Every row gives one point. The points of each table are mixes of a few directions, plus a little noise. Count the directions of each table, and those that both share. Where both have some left over, give the other angles between the two spaces (their principal angles), to ten degrees, smallest first.

First (5 x 2):
[[ 23 -14]
 [ 44 -27]
 [-32  21]
 [-64  39]
 [ 28 -18]]
Second (7 x 2):
[[-18  12]
 [-25  18]
 [-10   5]
 [ 95 -59]
 [-33  21]
 [  4  -2]
 [-12   7]]
Directions: first 1, second 1, shared 1

First:
[[-60 -56  74]
 [ 36  34 -45]
 [ 10   7 -10]
 [-22 -20  26]
 [ 32  29 -40]
 [ 20  19 -26]
 [-15 -14  19]]
Second (4 x 3):
[[ 44   5  25]
 [-56   8 -65]
 [  3 -23  52]
 [  9   9 -12]]
Directions: first 1, second 2, shared 1

First, 8 rows:
[[-23 -14  -8  20   9 -36]
 [ 25  40 -34 -57   2  47]
 [-28  49 -66  23 -18  55]
 [ 14 -15 -35 -26   3 -35]
 [-23  -5  23  17  15 -18]
 [ 19 -19  81  -1   4   5]
 [ 28 -15  22   6 -23  16]
 [-13 -21  17  19   7 -33]]
Second:
[[-34 -18 -64  15 -22 -44]
 [-24  -6 -18  -2 -18 -16]
 [ 28   7  21   6  21  18]
 [-19 -23 -95  46 -12 -62]
 [ 35  11  39  -1  26  31]
 [ 18   4  12   4  14  11]
 [-29   6  35 -41 -26  16]
 [-12   7  34 -28 -11  17]
 [ 36  12  37   2  28  29]]
Directions: first 4, second 2, shared 1; angles 80

First, 8 rows:
[[-20   6  21  56   6  43  25 -14]
 [ -7  30  19 -12  -7 -23  15 -52]
 [ 12   6   4 -22 -29 -15  12 -26]
 [ -6   1  18   0  31  -1 -17  15]
 [ 11  -8  35   7 -10  24  10   3]
 [ 24 -37 -21 -27   4  -2 -32  63]
 [ -6  27  16 -26  14 -34  -5 -29]
 [ -8 -24 -95  24  -7   6  -5  44]]
Second:
[[ 16  15 -33 -24 -13 -12  18 -40]
 [ -3   8  11   8  -3 -19  14  10]
 [-36  14  28  46  17 -28   9  -5]
 [-11  10   8 -42  29  42 -52   3]
 [  7 -14   9 -22 -13  21 -21  58]
 [ 46 -26  10 -20   1  28   7  22]
 [-18  -6 -31  58 -19 -32  27 -51]]
Directions: first 4, second 5, shared 2; angles 40, 60

First (10 x 9):
[[ 25 -41  -3  28  13 -11 -51  -7 -45]
 [ 29  44 -15 -16  38  28  47 -11  54]
 [ 10 -47  22  41  23   1 -23 -22 -36]
 [-50  83 -12 -14 -60 -22  60  17  70]
 [-31 -43  49  25  -1   1  37 -13 -12]
 [ -9 -39   7 -50 -25 -12  17  40 -19]
 [ 31  50 -57 -13 -19 -25 -29  21  21]
 [  9   3  15  18  39  28  17 -29  12]
 [-13 -81  23  10 -26 -29 -38  18 -69]
 [ -1  71 -29 -28  19  40 -36 -12  22]]
Second:
[[ -6 -17 -15 -25 -36   5 -12  28  -7]
 [ 46  -6 -18  75  27 -13 -48 -32 -15]
 [ 17 -33  14 -47  34  30  23  10  -6]
 [ 91  10 -49  40  44   1  -8 -16  27]
 [-78  21  41  -9 -50 -69  29  13 -10]
 [ 19  -3  -5  11  25  31 -13 -16   3]
 [-89  31  32 -43 -46  14  28  13  12]]
Directions: first 5, second 5, shared 4; angles 50

First (10 x 11):
[[ 25 -14  24  61 -25 -48  66  -5 -36  22  40]
 [ 36 -34 -12 -73 -13  42 -19  32  -3 -52 -32]
 [-20  28 -16  23  25 -25  -5 -14  47   6  33]
 [-17  66  37  29  41 -25  -6 -27 -14  26   5]
 [ -9 -51   9 -86 -25  69 -33  43 -19 -63 -72]
 [ 41 -15 -37 -28  -8  26 -19  -1  -2  17 -11]
 [-69  18   1  53   6  -9  -8 -28  10  53   0]
 [ 21  28 -23  32  15 -22   0 -28  10  47  29]
 [-36  27  -7  37  19 -27   0 -18  35  16  28]
 [ 28 -55  24 -47 -35  19  25  45 -29 -71 -20]]
Second (11 x 11):
[[-50 -14 -21 -27 -57  -7  -3 -14  -7  -9  12]
 [ 72  44  35  84  31 -60  56 -25 -39  57  48]
 [ 45 -19   7 -64  12  51 -26  34 -12 -42 -49]
 [-33  16 -17  35   5  -4 -13 -28   9  55   3]
 [-68   7  -6  12  -3 -20  -2  -6  41 -17  21]
 [ 41   2  10 -32  21  62 -41   4 -48  34 -72]
 [-54  21 -31   4 -35 -43   3 -35  23   5  52]
 [ -4 -11 -19   1  11  18 -15   6  24   8 -11]
 [ -2  -7  50 -49   9  25  -5  36 -21 -71 -41]
 [  1  -3 -33 -46  -6   9 -23   4  32 -32   7]
 [ 51 -35  24  83  12 -31  71  24  -2  12  30]]
Directions: first 5, second 6, shared 5

First, 9 rows:
[[  5 -24 -38  21 -62  34 -25 -26 -44  17  -1  20]
 [ -1   6   9  -5  15  -8   6   6  10  -4   0  -5]
 [ -3  15  24 -14  39 -21  15  16  28 -11   1 -13]
 [  3 -16 -24  14 -40  22 -16 -17 -28  11  -1  13]
 [  1  -4  -6   3  -9   5  -4  -4  -6   2   0   3]
 [  0   2   3  -1   4  -2   2   2   3  -1   0  -1]
 [  4 -19 -30  17 -50  27 -19 -20 -35  14  -1  16]
 [ -7  37  58 -33  95 -52  37  39  66 -26   1 -31]
 [ -1   3   4  -3   7  -4   3   3   5  -2   0  -2]]
Second:
[[ -5  11  10  14  -3   3  -4 -27 -27  -1   8 -25]
 [-11 -21   7  27 -10  -3 -20  -5 -17   9  27 -37]
 [ -5 -32 -22 -12 -19  -6 -20  25  35   5  -2  24]
 [  8   8  11 -16  49  -4  36  37  41 -16 -57  35]
 [  9  36  -3 -45  19   4  19 -19  31 -20 -73  58]
 [ -2   4   5  18 -12   4  -5 -18 -33   6  31 -29]
 [ 12   2  -5  10  -3   5  16  29 -21  11  55 -15]
 [ -8  -8  -5   5 -20   1 -20 -20 -10   3   9 -11]]
Directions: first 1, second 4, shared 0; angles 40

First, 11 rows:
[[  5   4  11  -9  -4   9  -5  23   1   5 -13  13   5   2]
 [ -7  -7 -17  13   6 -14   7 -35  -2  -7  20 -20  -7  -3]
 [ 14  13  33 -26 -11  27 -14  67   4  13 -39  39  13   5]
 [ -6  -5 -14  11   5 -12   6 -29  -2  -6  17 -17  -6  -2]
 [  9   8  21 -16  -7  17  -9  43   3   9 -25  25   9   3]
 [-15 -14 -37  29  12 -30  15 -75  -5 -15  43 -43 -15  -5]
 [-11 -10 -26  20   8 -21  11 -53  -3 -10  30 -30 -10  -4]
 [  4   3   8  -6  -3   7  -3  17   1   3 -10  10   3   1]
 [ -2  -2  -6   5   2  -5   2 -12  -1  -2   7  -7  -3  -1]
 [  4   3   9  -7  -3   7  -4  19   1   4 -11  11   4   1]
 [  7   7  17 -14  -6  14  -7  35   2   7 -20  20   7   3]]
Second (11 x 14):
[[ -1  -1  -3   2   1  -2   1  -6   0  -1   4  -4  -1  -1]
 [ 11  10  26 -20  -9  21 -11  53   3  10 -31  30  11   4]
 [ -6  -5 -14  11   5 -12   6 -29  -2  -6  17 -17  -6  -2]
 [ 19  18  47 -36 -15  37 -19  95   6  19 -55  54  19   7]
 [  1   1   3  -3  -1   3  -2   7   0   1  -4   4   1   1]
 [  7   6  16 -12  -5  13  -7  33   2   7 -19  19   7   2]
 [ -2  -2  -5   3   1  -3   2  -9   0  -2   5  -5  -2  -1]
 [ -8  -8 -20  15   6 -16   8 -41  -2  -8  24 -23  -8  -3]
 [ -3  -3  -7   6   2  -6   3 -15   0  -3   8  -8  -3  -1]
 [ -8  -8 -21  17   7 -17   9 -44  -3  -9  25 -25  -9  -3]
 [ -9  -8 -22  16   7 -17   9 -44  -3  -9  26 -25  -9  -3]]
Directions: first 1, second 1, shared 1

First, 11 rows:
[[ 45 -64 -19  31  61  61 -37  20  26  29 -56  59  15 -36 -18  27  11 -57
   50 -47]
 [  1  11 -14 -17 -32 -32   7 -31 -16 -17  19 -16 -26  -7 -14  -8   9  25
  -41  16]
 [-30  29  53   8 -22  -4   8  10 -21   0  26 -44  -3  21   8  -6 -20   6
  -11  24]
 [ 33 -49 -30  12  46   8  -9  -1  35  33 -19  14  15 -13   0   3  -8 -52
   14 -26]
 [-19  25 -25 -16 -29 -45  32  -7  10  -3  14 -28  12  29  39 -19 -23  18
  -17   9]
 [ 15 -51   7  14  84  26   2  21  56  50   1  -9  40   8  16 -15 -23 -81
   28 -25]
 [ -5   8   1 -21  -4 -20   4 -27 -10 -17  30 -12 -22  -5 -24  -8  17  19
  -35  22]
 [-19  30 -32 -23 -11 -21  24   7  15 -15   1  12  19  19  34 -13   3  31
    9  -3]
 [  8  -8  57  56 -59  20 -34   6 -69   8 -25 -31 -34 -22 -25  36 -26 -11
   -4  12]
 [ -9  30   2  -2 -48  -6  -7  -4 -38 -29  -9   9 -23  -6  -9  12  13  46
  -10  13]
 [-24  40  -4 -42  19  11   7   9  11 -40  21  43   6   7  -8  -9  45  48
   12   6]]
Second:
[[-21  -7  40  20  -4 -18   1  -3  12 -31  -5 -27  -8 -18  35  10 -20 -25
  -24  14]
 [-39  10  54  17   6 -17  14  18   7 -26  16 -25  -2   4  39  -4 -32 -16
  -18  23]
 [-58  29  95  14  15 -21  22  35   9 -43  49 -31  11  15  44 -17 -20   3
   -4  29]
 [ 27 -11 -69  -7   1  28  -6 -11  -9  34 -40  33 -14   0 -21  12  -8 -16
   -7  -8]
 [ 10 -43  27  20 -31 -10 -33 -47  30 -46 -48 -37 -11 -69  19  42  18 -31
  -24 -18]
 [ 33  -2 -22  -1 -36 -11  -3 -13 -20  46   8 -26  13  21 -28  -8   3  17
   19 -17]
 [ 50   1 -80 -20 -24  27  -8 -14 -26  70 -19  18   8  24 -53  -2  15  20
   27 -25]
 [-18  45 -13 -33  37  44  11  36  -7   7  20  60  13  35 -24 -17  27  37
   36   2]
 [ 16 -21 -27  -9  33 -22   3  -1   7 -11  20  39 -12 -12 -14 -13  16   9
   -8   0]]
Directions: first 5, second 5, shared 2; angles 50, 70, 80

First, 8 rows:
[[  1  -2  10   8   7  -5   5  -3  -5   2   8 -10   1  -1   6   4  -4  -2
  -13  -6   3  -4  -2   5]
 [  3  -6  29  23  20 -15  13 -10 -14   5  22 -27   3  -4  16  12 -10  -6
  -38 -17   7 -11  -4  12]
 [ -2   4 -19 -15 -12  10  -9   6   9  -3 -14  17  -2   2 -10  -8   6   3
   24  11  -5   8   3  -8]
 [  6 -13  56  45  38 -30  26 -20 -27   9  42 -53   6  -7  30  24 -19 -11
  -73 -32  14 -22  -9  24]
 [  2  -4  20  16  13 -10  10  -7  -9   3  15 -19   2  -3  11   9  -7  -4
  -26 -12   5  -8  -3   9]
 [ -5  11 -49 -39 -33  26 -23  17  23  -8 -36  46  -5   6 -27 -21  17   9
   64  28 -12  20   8 -21]
 [ -3   7 -30 -24 -20  16 -14  11  14  -5 -23  29  -3   4 -16 -13  10   6
   39  17  -8  12   5 -13]
 [ -2   4 -18 -14 -12   9  -8   6   9  -3 -13  17  -2   2 -10  -8   6   3
   24  10  -4   7   3  -8]]
Second (11 x 24):
[[  1  -1   5   3  -1  -7   5 -13  -5  -1   0  -2   4  -1   3  -1  -2   3
  -10  -8   1   2   0   0]
 [  5  -1  28  13  -6 -37  27 -66 -22  -8   3 -12  23  -2  16  -6  -8  17
  -50 -39   8  11  -1  -1]
 [  2   0  12   6  -3 -16  12 -29 -10  -3   1  -5  10  -1   7  -3  -3   7
  -22 -17   4   5   0  -1]
 [ -2   0 -11  -5   3  15 -10  27   9   3  -1   5  -9   1  -6   3   3  -7
   21  16  -3  -5   0   0]
 [ -8   1 -40 -19   9  53 -38  95  32  11  -3  17 -33   3 -23   9  11 -24
   73  55 -12 -15   1   1]
 [  6  -1  34  16  -8 -45  32 -80 -27 -10   3 -15  27  -2  19  -7  -9  20
  -61 -47  10  14  -1  -1]
 [  2   0   9   5  -2 -13   9 -23  -8  -3   1  -4   8  -1   6  -2  -2   5
  -17 -14   3   3   0   0]
 [  2  -1  10   5  -3 -14  10 -24  -8  -3   1  -4   8  -1   6  -2  -3   6
  -18 -14   3   4   0   0]
 [ -4   1 -20 -10   5  26 -19  47  16   6  -2   8 -16   2 -11   4   6 -12
   36  28  -6  -8   1   1]
 [  0   0  -3  -1   1   4  -3   7   2   1   0   2  -2   0  -2   1   1  -2
    5   4  -1  -1   0   0]
 [ -5   1 -25 -12   6  34 -24  60  20   7  -2  11 -21   2 -14   5   7 -15
   46  35  -8 -10   1   1]]
Directions: first 1, second 1, shared 0; angles 50

First:
[[ 15   8 -10   7 -17   4 -14 -10  -9   3  11 -15   6   8  11  15  -1  -2
  -14  -7   6   2 -16  22  -6   3  14 -21  27 -12   4 -25]
 [ -1   3  -8   1 -15  12   0  -3  -5  -3  -5  -3  -8  -1  13   5   5  -3
    2  -7 -11  -4  -5  -3  -2  -8   1  18   2   6   3   1]
 [ -3   1  -6   0 -13  11   2  -2  -4  -5  -7   0  -9  -2  11   3   5  -3
    5  -5 -12  -5  -2  -7  -1  -9  -1  21  -3   9   3   5]
 [ 14   6  -4   5  -6  -3 -12  -6  -4   5  13 -12  10   7   1   9  -3   0
  -14  -1  13   5 -11  21  -4   8  11 -30  23 -15   1 -23]
 [ -8  -2  -3  -2  -6   9   7   2  -1  -5 -10   5 -10  -4   8  -2   5  -2
    9  -3 -13  -6   4 -14   1  -9  -6  27 -12  12   1  13]
 [ 18  11 -14   8 -25   9 -16 -12 -12   2  11 -18   4   9  19  19   0  -4
  -14 -10   3   0 -20  23  -7   1  15 -17  32 -12   5 -29]
 [ -6  -6  10  -4  20 -11   6   7   7   1  -1   9   4  -3 -16 -11  -3   4
    5   8   6   3  12  -7   4   4  -7  -3 -14   1  -4  11]
 [-55 -30  31 -24  54 -10  48  33  28 -12 -40  52 -23 -28 -36 -50   4   7
   48  20 -25  -9  55 -76  19 -16 -45  80 -95  46 -12  89]
 [  3  -3  12  -1  25 -20  -2   5   8   7  11   2  15   2 -22  -6  -8   5
   -6  11  19   9   6   9   2  14   1 -34   1 -13  -5  -5]
 [ 22  11 -10   9 -16   0 -20 -13 -10   7  18 -21  13  11  10  18  -4  -1
  -20  -5  14   5 -21  32  -7  10  18 -40  39 -21   4 -36]]
Second:
[[ -1 -22 -20 -19 -18  15 -11 -18 -22  -2   1 -12 -15  14  21   2  -9  -6
   -2  -1   0  -5  11  -5 -10  -1   4   3  -4   4  18  26]
 [  3  -4   1  13  17  -5  11  -1   5  12  13   7  12  18 -15   1  -2  -1
    0   7  20  18   3  12   8  28   6 -10  -5  -4  -7   4]
 [ -5 -34   0 -39   8  -3 -10  -4 -11  -9  -7  -6 -10  -8  -4 -20  -9  -4
   10  18   0 -11  32 -20  -6  -9 -13  -1 -14   6  20  51]
 [ -1  16   2 -23 -41  -2 -26   6  -5 -21 -28 -28  -9 -51  14   5  20   2
    9 -12 -31 -31 -14 -19  -5 -59 -10   1  38   7   1 -15]
 [  5  21   4  40   4  21  40  18  22  -3  -6  29   1   3   0   2  23 -12
   17  -3 -22   9 -11   4  18  13  -5  73 -15  17 -12  -3]
 [ -8  15   1  24  -2 -11  15   3  12  15   4  -2  16   3 -22  15  18   6
   12  -4  20  20 -13   4  22  15   7 -12  11   8 -30 -10]
 [-32   0   5 -10   7   8   4   6  -1  -8 -21  24 -30  -6  21 -15 -17  12
   -5 -15 -31 -20   6 -37 -16 -29 -13  36 -49  12   2   1]
 [ 30  13   7  -1   3  -9 -27  -1  -2  -3  15 -12  14  -4   6   2 -14   0
  -31   1   2  -7 -15  33 -18  -2   9 -45  34 -34  14 -48]
 [ 10  -6  -1  15  22 -13   3  -8   1  21  28   0  22  32 -20   6 -11   3
  -12   9  40  27   1  28   6  43  15 -44   4 -17  -7  -7]]
Directions: first 2, second 6, shared 2

First:
[[-37 -27  33  -3 -11 -15  -6 -22  49  10 -31 -10  20  -9   6  31 -44  28
  -13  13   1  40 -33  -4  19  32   6  -1  19 -25   4  18]
 [ 11  30  14 -30  11 -11 -42 -21   5   0 -66  38  64  13  67 -24 -58  22
  -72   1   9  -1 -13  -6   1  73  12 -10 -15  19  10  33]
 [-17 -13  14   0  -6  -6  -1  -9  21   4 -10  -6   6  -5  -1  15 -16  11
   -3   6   0  18 -14  -2   9  10   2   0   9 -11   1   6]
 [ 12  18  -1 -12   8  -2 -17  -5  -7  -1 -22  18  23   7  27 -16 -16   4
  -28  -2   3  -8   1  -2  -4  24   3  -4 -10  13   4  10]
 [-29 -24  23   2 -11 -10   2 -13  35   7 -12 -14   5  -9  -6  26 -23  17
    1  10  -1  29 -22  -3  14  11   3   1  16 -21   1   8]
 [-33 -26  29  -1 -11 -13  -3 -18  43   8 -22 -12  13  -9   0  29 -35  23
   -7  11   1  35 -28  -4  17  22   5   0  18 -23   2  13]
 [  2  -1  -4   4   0   2   5   5  -5  -1  10  -4  -8   0  -7   0  10  -5
    8  -1  -1  -4   5   1  -2 -11  -2   1   0   0  -2  -5]
 [ 25  13 -27   9   6  14  14  20 -37  -7  37  -2 -29   4 -20 -17  45 -25
   27 -10  -2 -28  26   5 -15 -39  -7   3 -10  13  -5 -21]
 [  2  -9 -14  16  -3   8  22  15 -12  -2  39 -17 -36  -5 -35   6  38 -17
   39  -3  -4  -7  13   4  -4 -42  -7   5   5  -5  -6 -20]
 [ 71  50 -66   7  22  30  14  43 -95 -18  61  18 -42  18 -14 -59  88 -54
   29 -26  -2 -77  63   8 -38 -63 -12   1 -36  47  -6 -36]
 [ -6 -10  -1   8  -4   1  11   4   3   1  15 -11 -16  -4 -18   9  12  -3
   19   1  -2   3   1   1   2 -17  -3   2   6  -8  -3  -8]]
Second:
[[-29  30  18 -42   4  19  13  -2  18  -9  12  28  -6   8  -5 -15   9  -5
    5   6 -25  -3   9  12  19 -12  -5 -11  -5 -12  -3   0]
 [ -8 -20  17  10 -11 -15 -34 -20  -1   9 -19 -27  26 -17  26  18 -30  22
  -18   7  24  25   4 -12   1  28  18  15   5  -7   0   8]
 [ 40 -11 -21  31  20   5   2  26 -35  -1  29 -14  -9   0   0   6  22 -16
   14  -3  17 -17  20 -13 -23 -45   6  17   1  14   6 -33]
 [ 55 -36 -19  59  30  -6   9   9 -14  -5 -28  -9   7   8  -2  21 -29 -17
  -10  27   8  -5 -15 -18 -18 -26  29  22  -4  -7  21  -8]
 [ 51 -48 -38  66  -1 -37  23   5  21   7 -57  -3   4  18 -14  17 -34   2
  -18  -6   6  -1 -77  -9 -23  36 -11 -13   8  13  17  27]
 [-21  28  28 -38  33  28  26  -1  34 -19 -10  47   4  19  -4  -3 -21 -15
   -8  35 -41  -2  -1   7  27 -34  15  -4  -9 -30  11  -4]
 [-43  40  10 -41 -26  20 -29 -30 -41  -6  30 -20 -18 -24  -3 -21  32  -6
   24  12  -5  -1  78  18  20 -10  25  19 -26 -22 -26   1]
 [-31  28  -9 -36 -39  -4  -6   8  -7  12  48  -1 -24  -9  -9 -28  61  10
   23 -53   3  -9  11  19  -2  25 -50 -31   9  33 -26   3]
 [-11  -9   9  -7 -13 -16  -6   3  26  13  -6   2  13  -3  13   5  -7  24
  -11 -24  12  14 -31  -2  -3  37 -28 -19  18  17  -2   8]]
Directions: first 2, second 5, shared 1; angles 90

First, 11 rows:
[[ -7  -8   4  -4  -2   1  -2   1   5   7  -1  -4   6   3  -8   2  -1   4
   -8   1   1  -5  -8  -1   1   2   3  -1   1  -8  -2   0]
 [ -5  -6   3  -2  -1   1  -1   0   4   5  -1  -3   4   2  -6   2  -1   3
   -5   1   1  -3  -6  -1   0   1   2  -1   1  -5  -2   0]
 [-66 -74  36 -33 -18   9 -16   6  50  63 -10 -35  58  27 -74  22 -13  38
  -72  11   9 -42 -78 -10   5  19  24 -11   9 -71 -23  -1]
 [ 28  31 -15  14   7  -4   7  -2 -21 -26   4  15 -24 -11  31  -9   5 -16
   30  -5  -4  17  33   4  -2  -8 -10   5  -4  30   9   0]
 [-21 -23  11 -10  -6   3  -5   2  16  20  -3 -11  18   8 -23   7  -4  12
  -23   4   3 -13 -25  -3   2   6   8  -3   3 -22  -7   0]
 [ 55  61 -30  27  15  -7  14  -5 -42 -53   8  29 -48 -22  61 -18  11 -32
   60 -10  -7  35  65   9  -4 -16 -20   9  -8  59  19   0]
 [ 27  30 -14  13   7  -3   7  -2 -20 -25   4  14 -23 -11  30  -9   5 -16
   29  -5  -4  17  32   4  -2  -8 -10   4  -4  29   9   0]
 [ 27  30 -15  14   7  -4   7  -2 -21 -26   4  14 -24 -11  30  -9   5 -16
   30  -5  -4  17  32   4  -2  -8 -10   5  -4  29   9   0]
 [-14 -15   8  -7  -4   2  -3   1  10  13  -2  -7  12   6 -15   5  -3   8
  -15   2   2  -9 -16  -2   1   4   5  -2   2 -15  -5   0]
 [  9  10  -5   5   2  -1   2  -1  -7  -9   1   5  -8  -4  10  -3   2  -5
   10  -2  -1   6  11   1  -1  -3  -3   2  -1  10   3   0]
 [-33 -37  18 -16  -9   4  -8   3  25  32  -5 -17  29  13 -37  11  -6  19
  -36   6   4 -21 -39  -5   3  10  12  -5   5 -35 -11   0]]
Second (11 x 32):
[[ 15  13   8 -16   6  10 -12 -15  24  38 -28  -8 -12 -15  -8 -37  -5   3
   10 -13   6   4  16 -21  19   4   6 -15  42  19 -14   3]
 [  8  30  15 -15   0   5  -9   3  23  25  -9   4 -11  -8   0 -27 -11   4
  -11 -17 -11   4  17 -23  15 -14  16 -17  44   0   0   9]
 [ -2  22   1  -3   3 -16 -20  11  13  12 -12  -2  -5 -17   3 -37 -17 -11
  -10   1 -33  -3  21 -37  22  -2  17 -10  36 -13  -7  -6]
 [-12 -22   6  12  -3 -15  -6   9 -20 -24  -7  17  11   5   5   6  -2 -16
  -10  27 -20  -7   0   1  -4 -10   3   0 -36  -5   4 -25]
 [-13 -34  10   6   1  -3  -5   5 -24 -36   5  35   1  26  -8  29 -10 -24
  -13  21 -20  -2  -2  22 -20 -17  13   6 -56  -3  16 -26]
 [-11  25 -38  37 -29  13  38   7   8 -32  35 -31 -19  37  -2   8  14  18
   17 -22   6  -7 -46 -15 -50  65 -34  31  31 -18  16  18]
 [  8  20  17  17 -30  33  44   0   4   0  12  -2   5  16  21  15  33  43
   -1 -18  43  -3 -38   4 -28  -1 -37  -4  14  16  11  25]
 [ -4 -13   2 -10  16 -15  -4   9 -22  -7  23   8  25 -14  11  37  -1  -3
  -13   9   4   4  10  36  16 -36  11   0 -45 -13   2  10]
 [  8   3  -5  -2   5  -2  -7 -11  10  22 -20 -16  -1 -18  -4 -26   2   3
   13   0   8   0   6 -14  15  14  -4  -5  22  10 -17   0]
 [ 11  16  -8 -21   8  18  -8 -15  27  26  -4 -12 -26   4 -20 -17 -11   0
   12 -28   5  10  10  -6   1  17  12   1  42   7  -2  12]
 [-10 -61  -9  -2  24 -27 -11  -5 -44 -21   4   7  34 -14   2  46   6 -21
    6  41  11   1   7  53  15 -19   1  10 -95   1  -7 -19]]
Directions: first 1, second 6, shared 0; angles 90
